Every row gives one point. The points of each table are mixes of a few directions, plus a little noise. Count the directions of each table, and those that both share. Where both have some left over, give the other angles between the two spaces (their principal angles), to ten degrees, smallest first.

First (4 x 3):
[[-24  23  -8]
 [ 51 -74  17]
 [  4  31  -1]
 [-32  20  -9]]
Second, 4 rows:
[[ 24 -21   7]
 [ 51  38  12]
 [-39  33 -12]
 [-37 -50  -7]]
Directions: first 2, second 2, shared 2

First:
[[-16  17 -21  -3   4   1  12  -7]
 [-25  77 -33   7 -48  12 -65  -2]
 [ 23 -40  30   0  12  -5  10   7]
 [ 46 -38  59   9 -20  -1 -46  22]
 [-57  36 -74 -13  34  -1  73 -29]
 [ 34 -41  44   4  -1  -4 -14  14]
 [ 38 -63  49   1  17  -7  13  13]
 [ -8  35 -10   5 -26   6 -38   0]
 [-35  17 -45  -9  27  -2  54 -19]]
Second, 9 rows:
[[ 24 -69  41  18   8   6  12  13]
 [-13  25  17  27  21   1  19  52]
 [-17  -3 -38 -10 -15   8  -1 -49]
 [ -7  31 -31 -19  43 -31  51 -79]
 [ 23   2  32 -18  -9  -3 -28  83]
 [ 20  15  60  40   4  -1 -24  64]
 [  1  36 -16  -6   2 -16  -6 -57]
 [-44  25 -48   9 -11  19   9 -10]
 [ 12 -64 -17 -41 -39  16 -30 -17]]
Directions: first 2, second 5, shared 2

First:
[[-15 -11 -23   5 -46  21 -49   1 -29  -9  29]
 [ -7  -6 -12   3 -23  10 -25   0 -15  -5  15]
 [ 14   9  21  -5  42 -19  45  -1  28   8 -26]
 [-16 -11 -24   6 -49  22 -52   1 -32 -10  31]
 [  0   0   0   0   0   0   0   0   0   0   0]
 [  7   5  10  -2  21  -9  22   0  13   4 -13]
 [-12  -9 -18   4 -37  16 -39   0 -24  -8  24]
 [ 11   8  17  -4  35 -15  36  -1  23   7 -22]
 [ 23  17  36  -8  73 -32  77  -1  48  14 -46]
 [ -5  -3  -7   2 -14   6 -15   0  -9  -3   9]]
Second:
[[-10  -1 -16  18 -17 -16   9   4   9  21 -16]
 [ -3   1  -9  13 -13 -22  14   8   7  15 -18]
 [ -5  -3  -8   7  -6  -3  -1  -2  -4   0   3]
 [ 19   4  14 -17  14 -11  14   8  -7 -18  -3]
 [ -4  -5  -4   9 -13 -18   4   3 -12  -8   8]
 [  5   0 -13   2   3  -5   9   2   1   0 -12]
 [-17  20 121 -55  25  90 -80 -24  20   6  76]
 [  0 -15 -53  20  -5  -6   8  -6 -20 -18  -3]
 [ 10   3 -21  -4  19  17   6  -4  14   7 -24]
 [  5  -2 -11   7  -7 -27  18   9  -7  -6 -10]]
Directions: first 1, second 4, shared 0; angles 30

First:
[[ 19 -12 -19 -20  32  -5  13 -61   8 -33 -40 -40 -65   5]
 [  2 -23 -12  -3  34  13  10 -25  63 -10 -40 -26 -71  38]
 [-11  42 -42  19 -25  12  -3  79 -46   6  52  40  69 -15]
 [ 19  -4   6 -37 -23 -27  -6 -58 -15 -28 -16 -12 -11 -16]
 [ -9 -14  27  27  46   9  17  -9 -10  11 -16 -31 -25  -6]
 [ 36 -19 -21 -40  27  -5 -20 -49   8 -11  -2  -4 -18  -2]
 [ -8  30 -33  -2 -52   4 -18  67  -1  13  47  55  67   5]
 [-34  35  24  21 -85 -12   1  62 -24  13  30  38  74 -13]
 [ -6 -50  69  30  69  16  -2 -13  37  52 -12 -20 -25  13]
 [ -8  14  -2   5 -21  -7  11   5 -18 -13  -4  -4   4  -8]]
Second, 10 rows:
[[ 28   1  23 -31  21  56   0  28   8  32  92  64 -71  49]
 [-66 -16 -27 -36 -24 -11 -46 -35 -40  56 -48 -63 -24  -7]
 [ 18   5  13  26 -24  19  52  -1   0 -62 -10  -5  54 -26]
 [ 41 -18  -7  23  14  -6  -6   6  28  -2  37  63  -8  64]
 [ 22 -47 -21  47 -15 -10  -4 -17  20 -39 -56  26  37 -11]
 [ 19 -25  -4  11  24  -5  -3  -8  50 -28 -52 -11  36 -48]
 [-18  11   0 -31  17  -3 -23   3  -4  40  14 -13 -33   6]
 [-53  53   3   1 -21 -38  -4  21 -70  16 -14 -35 -16 -45]
 [ -2  26  15   3 -10   5  40   3  -5 -37 -13 -37  42 -41]
 [ 10  12   2 -15  19  -7  -5   1  13  27  49   9 -16  60]]
Directions: first 5, second 6, shared 1; angles 60, 70, 90, 90

First:
[[ -39   24   -8  -41   -2   -4  -17   -2    7   14    8    3    1   15
    11   21   22   13   15    5    4    1   20   14]
 [  29  -18   18  -14    0  -23    0  -46   16  -10   47  -50   44   24
    27   -4   42   20  -16   10   41  -31    6  -25]
 [  79  -20   26  121    4   18   41   18   -9    5  -78  -20  -19   -5
   -34    5 -114  -50  -46  -28  -17   30  -18  -44]
 [ -34   -2   12  -31   -3   14   -3   22  -15  -25   20   41  -11  -19
    10    3   22    1   30  -25    6    6  -14   19]
 [ -17   16    5  -41   -1  -16  -14  -30   16   11   26  -32   26   34
    25   25   35   22   -1    9   30  -14   26   -7]
 [ -32  -13    8  -42   -3    7   -6   14  -13  -36   45   41   -3  -28
    13  -17   52   11   38  -15    6   -7  -24   26]
 [  51  -15  -45   27    7   17    5    8  -27   15  -59   18  -14   -1
   -26  -21  -79  -10  -62   23  -13  -11    8   -8]
 [ -84   35  -29  -83   -4   13  -31   27  -14    8    5   59  -24   -2
     9   22   26   18   36    0   -7    7   20   46]
 [   5   -8   22  -16   -1  -29   -3  -40   29   -9   61  -49   38   13
    24   -8   70   20   14   12   24  -22   -1  -12]
 [  29   -4   34   61    0    5   23    6    5   -1  -27  -22   -4    2
    -9   17  -42  -26   -8  -28    0   23  -11  -26]
 [  15    5  -43   57    3   -1    4   24    6   29  -47   12  -34  -33
   -48  -43  -35  -20    0   37  -74   17  -13   18]]
Second (10 x 24):
[[ -18   -1    6  -17  -19  -81    0   36    0   19  -26   38   59    2
    -4   -3  -56  -66  -20    0    5  -35   -3  -14]
 [  13   29  -27   -8  -12   43   31  -15   15    0   19  -45  -36   33
   -46  -27    9   -6   13  -18   -2   -4   -7    3]
 [  -9  -13   26   19   37   -4  -20   -1  -30  -16  -15   25    8  -17
    64   31   28   51    4    6   -9  -15   12    7]
 [  10  -24   11   -1  -11   -8  -16    1  -21   15   -1    5   20    3
    -2    7   14  -26   31   22   -5   -6  -19    0]
 [ -13  -20   15  -12  -26  -49  -43   32   15  -14    7    8   32  -13
   -16   -7 -100  -22  -47   -2    2   44   27  -24]
 [  -5  -45   27   19   23  -26  -23   -8  -13   15  -25   69   25  -68
    70   45   54   20    2   42   15   18  -13   11]
 [  29  -29   18   -7  -25   21  -39    6  -47    3   27  -48    9   53
   -45   -4  -11  -30   55   15  -31    7  -11  -12]
 [  -2   54  -26    4   49   22   55    2   22   -8   -3    3  -64   20
   -37   17   19   53  -65  -44   16   41   30   -6]
 [   9   58  -51   -4    3   66   70  -31   46   -1   17  -43  -70   20
   -46  -33   38   18   -8  -33   15    2   -5   14]
 [ -12   -8    1    7  -18   14  -12  -22   11  -14    1  -12   17  -32
    61  -26    6    8   35   11   -5  -50  -11   20]]
Directions: first 5, second 6, shared 0; angles 50, 70, 80, 80, 80

First (10 x 32):
[[ -3  -6  30 -42   2  31 -46  18 -22  -4 -23  17  40  -2 -63 -12  -3 -13
   -2   7   1 -17  28 -25 -65  -7   7  -7  10  24 -24  17]
 [ 20 -42  29 -38  15  16 -68   5 -42   5 -13   9  32 -12 -72 -31 -10 -20
  -18  -1   3   5 -11 -44 -70 -30  -6   3  16  33 -19  26]
 [-33  36 -20  16  -1  29  27   5  27   3  -6 -15  15  23  44  14  -2  13
   26   8 -27 -20  19  37  47  42  16  -8 -14   0  15 -12]
 [ 19  11 -23  41  -8 -52  52 -17   5   6  17  -6 -59 -22  54  11  13  14
   -6 -13  23  25 -40  15  48 -18 -10   1  -1 -30  21 -18]
 [  4 -35  28 -35  -2   9 -41   6   2 -22   8  17  24  14 -58  -5  -8 -20
  -15   6  -1  -5  34 -30 -54  -5  -9  12   4   3 -30  15]
 [-16  15 -15  17 -10  -5  35  -3  37 -13  16  -4 -12  21  37  22   1   6
    9   4 -10  -7  21  24  38  26   0   5 -14 -23   4 -15]
 [  8  20  16 -16  -9  -5  -3  10 -21   4 -24  19  -1 -25 -29   2  13   2
   -1   0  25  -6   5 -12 -40 -22   5 -15  14   5 -11   3]
 [  6  41 -17  25  -2 -15  34  -2 -21  26 -21  -6 -28 -34  37   2  16  19
    9  -8  19   6 -37  18  27 -16   9 -20   7   0  24 -11]
 [  4  -5  20 -23  -6   1 -17   7  -4 -11  -5  18   9  -3 -38   1   2  -9
   -7   2  10  -5  22 -18 -41 -10  -1  -1   6   1 -19   7]
 [ -8 -35 -48  55  20 -11  27 -29  39   4  50 -48 -20  40  88  -3 -23   5
    3  -5 -45  25 -41  34 109  38 -11  31 -28 -13  38 -14]]
Second:
[[   0    0    1   -2    0   -1    0    0    0    0    2   -2    0    3
     0   -1   -1    1   -1   -1   -1    0    2   -2    0   -1   -2   -2
    -3    1    0    0]
 [  -1    2   -4   13    3    5   -2   -2    2    0  -10   16   -1  -18
    -2    6    4   -5    5    4    6    0  -14   13   -4    6   15   15
    15   -9    5    0]
 [   7  -10   28  -84  -20  -33   13   14   -9    0   65 -102    7  121
    10  -36  -25   32  -35  -23  -40   -1   93  -80   30  -43  -95  -93
   -98   57  -31    1]
 [   1   -1    2   -6   -1   -2    1    1    0    0    5   -7    0    9
     1   -3   -2    2   -3   -2   -3    0    6   -6    2   -3   -7   -7
    -8    4   -2    0]
 [  -2    4  -10   31    7   12   -5   -5    3    0  -24   38   -3  -45
    -4   13    9  -12   13    8   15    0  -34   30  -12   16   35   34
    37  -21   11    0]
 [   2   -4   10  -31   -8  -13    5    5   -3    0   24  -38    2   45
     4  -14   -9   12  -13   -9  -15    0   34  -30   11  -16  -35  -35
   -37   22  -11    0]
 [  -1    2   -5   15    4    6   -2   -2    1    0  -12   18   -1  -22
    -2    7    5   -6    6    4    7    0  -17   14   -6    8   17   16
    18  -10    6    0]
 [  -5    8  -20   61   14   24   -9  -10    6   -1  -47   74   -5  -87
    -8   26   18  -24   26   17   28    0  -67   58  -22   31   69   67
    71  -41   22   -1]
 [   0    0   -1    3    1    1    0    0    0    0   -3    4    0   -4
    -1    1    1   -1    1    1    2    0   -4    3   -1    2    4    3
     4   -2    1    0]]
Directions: first 4, second 1, shared 0; angles 70

First (11 x 32):
[[ -19  -22   17   29  -50   14   42   -1  -49   24   49    8  -12   41
    -6  -29   -9   18  -34  -38   10  -27   21  -27    2   75  -15   20
    -9    7   48  -34]
 [  -1   38   21  -61   63    8   19   17   21   -7  -24   15   16  -39
    36   50   46   24   -9   65    9  -48  -34   -7  -44   -2    7   -1
    -1  -20  -19   15]
 [  -6   57   60  -68   57    1   53   23   16   12   -3   24    1    3
    28   63   33   -7  -29   38   16  -47  -46  -24  -51   26    2  -14
     2    2   -1    4]
 [ -16   -4   20   30  -26   20   32   35  -24   18   63    7  -30  -15
    10    3   25   43   -5   21   12  -68   32  -16  -29   81   -1   29
    -3  -24   21  -37]
 [  18   41  -15  -91  105   -3  -29   -4   55  -37  -90    5   47  -66
    37   57   43    8   16   82   -4   -1  -57   21  -27  -90   17  -18
     3  -21  -59   56]
 [  -9  -77  -48   25  -64    6    1  -77  -72    0  -31   -6   47   80
   -32 -101  -56   -3  -50 -109   -9   69    9  -13   75   -7  -29   13
   -20   38   56    3]
 [   4  -51  -56   62  -47    6  -47  -10  -14  -13    8  -22   -4  -23
   -19  -50  -15   25   32  -15  -11   20   48   23   35  -13    0   22
    -1  -16   -3   -7]
 [   6  -13  -12    9  -14   -9  -13  -20   -2   -2  -14   -7    6   22
   -16  -20  -25  -23    1  -32   -6   39    0    5   25  -25   -3   -9
     1   18    3    7]
 [   3   -2   -5   11   -7   -4  -10   -2    5   -1    1   -5   -5    2
    -8   -4  -10  -11   10   -8   -3   15    5    6    8   -9    2   -4
     2    5   -4    1]
 [  16   38   32   20   -2  -33  -21   23   52    8   23  -11  -45   14
   -25   34  -31  -75   41  -13   -5   43    0   16    2  -31   14  -40
    21   25  -28   -1]
 [   5   -8  -12   32  -15   -2  -24   13   11   -2   17  -11  -20  -21
    -8   -3   -3    0   30    7   -4    3   24   15    4   -5    7    3
     5  -10  -13   -6]]
Second (9 x 32):
[[ 19 -32 -49 -10 -59  11 -14  18 -54 -29  23 -24  26   1 -13 -60  30  27
  -20  -7 -41  23  -1  -4  34  10  23  27  13  -9  13 -18]
 [-25 -47 -22  24 -13  25  15 -37 -41  11 -11  13  20   6   9 -36 -10  53
  -24 -20  19 -30  24 -12   7  34 -30  32 -26 -12  34  -4]
 [-18  28  30 -31 102  -3   7 -39  58  12 -74  29  11 -24  33  65 -12  -2
   12  36  44 -28 -23   6 -39 -43 -29 -23 -21  -3 -27  45]
 [  2 -18 -14  39 -61  15  -1  43 -35  -1  71 -16 -25 -16  -7 -27  27  34
    5  10 -16 -30  36  -5  -1  58  17  31   9 -24  14 -40]
 [ -5  27  34   4   8  -4  20  27  14  14  30   7 -28  -2   5  33   8 -11
    6  16  11 -27   1  -6 -27  29   3  -6   6  -2  -2 -15]
 [ 45  -9 -71 -13 -26  -6 -72  37   3 -57  -2 -43  17 -55 -15 -32  39   5
   36  36 -56  51  -4  34  33 -64  49   6  31 -22 -46   7]
 [-20  49  87  -4  43 -18  51  -9  39  45   4  33 -36  49   3  64 -40 -60
  -11 -23  41 -13 -18 -18 -36  22 -24 -38  -8  37  11   5]
 [ 22 -19 -39 -60 -28  -3  -2 -24 -50 -31 -34 -16  63  48 -15 -59   7 -15
  -53 -42 -43  70 -48 -11  51 -34  13  -1  10  28  18  14]
 [-19  20  42  56  36 -17  -7 -13  63  34  -3  16 -49  -6   1  51 -49 -34
   48  -1  43 -14  29  15 -25 -12 -23 -27 -10   7 -18   8]]
Directions: first 4, second 5, shared 4

First, 8 rows:
[[ 11  13 -50  -8   9 -56  -7   5  41  -9 -19  38 -39  29 -17  12  10  10
  -55 -26  -1 -23  22  18 -68  58 -38  74   8 -25  -2 -49]
 [ 28 -21 -36 -10  20  -2 -16 -17  42  -5  -6  23 -31 -11  -6  -2  -8   7
  -47 -16   3 -23  25 -14 -25  15 -19  29  10 -18   1 -46]
 [ 43 -51  27 -31  14  78  53   9 -64  24 -28 -52 -15 -35 -22 -30 -19  25
   76 -62 -20  12 -29 -16 -12 -22 -20  -8  53 -45 -10 -35]
 [-25  27  44  31 -22   1 -21  -8  17  -4  12 -15  26   9  28   1  31  -9
    7  43  21  15 -26 -18  28  -4 -12  -9 -39  20  14  -4]
 [-46  55  44  19 -32 -32  24  36 -37   5 -12 -23  26  42   2  10  36   1
   51   8  -1  29 -45  27 -17  27 -15  23 -16   3  -3  22]
 [ 29 -34 -33 -14  24  17 -18 -22  24  -6   8  17 -16 -28  -3  -5 -26  -1
  -35  -4   1 -19  32 -16  10 -18  13 -13   9   0   0 -10]
 [-19  24  -4  23  -8 -28 -35 -13  46 -14  16  20   9  14  22  12  18 -13
  -41  38  20  -6   8  -7  14  10  -2   4 -35  22   9  -1]
 [-24 -12   8  -9  -1  22  19  15 -68   4  27  -7  42 -22  -4   4 -45 -20
   44  19 -18  19  12  25  70 -68  90 -97   8  42 -15 121]]
Second:
[[ 20 -10 -38  -2  38 -41 -15  -5  33  26 -16  54 -62   7   3  16 -21   8
  -52  -1   4 -24  40  -1 -40  62 -19  31 -16 -25  20 -31]
 [ 25 -41 -42 -44  23  18  36  14 -51   7  -6   5 -13 -22 -37  -5 -50   6
   17 -47 -33  -8  28  27  -7 -27  42 -23  54 -12 -22  43]
 [  0 -14 -36 -34  31 -32  55  45 -81  41 -24  29 -38  10 -34  19 -56  10
   31 -40 -38   1  29  57 -37  31  39 -11  34 -23 -10  69]
 [-37  53  73  56 -50   7 -47 -24  59 -29  20 -39  52  20  46  -8  79 -13
   -1  62  43  20 -57 -43  35  -7 -47  14 -62  30  17 -48]
 [-38  50  39  37 -13 -44  -9  14   8  19  -7   8  -2  39  26  19  33  -1
    7  38  17  15 -24   4 -11  52 -29  23 -51   3  23  -5]
 [-33  21  35  -1 -31  14  37  30 -68  -3   4 -40  49   9 -11  -3   7  -5
   70  -4 -16  30 -36  27  23 -35  28 -30  16  17 -18  62]
 [ 17 -23  -1  -9 -12  46 -12 -24  18 -31  16 -25  28 -27  -4 -20   5  -3
   -5  -8   3  -5  -4 -22  28 -55   6 -15  20  12 -14 -15]
 [ 25 -28 -24 -15  11  22  -8 -18  17 -13   5   2  -6 -22  -8  -9 -13   1
  -21 -14  -2 -14  17 -13   5 -22   5  -4  18  -3  -7 -16]
 [  6  -4  -9   0   8  -6  -6  -4  12   3  -2  10 -11  -1   2   2  -3   1
  -13   0   2  -6   8  -3  -7  10  -5   7  -4  -4   5 -11]
 [ 26 -21 -47 -12  44 -35  -7  -3  22  27 -17  54 -66   1  -5  15 -33   9
  -49 -12  -2 -26  47   4 -41  54 -10  25  -2 -27  14 -24]
 [-13  15  49  22 -48  51 -26 -26  31 -46  29 -57  70 -11  19 -24  52 -12
   16  26  21  17 -47 -35  52 -64 -13 -15 -12  32  -8 -22]]
Directions: first 4, second 3, shared 2; angles 40
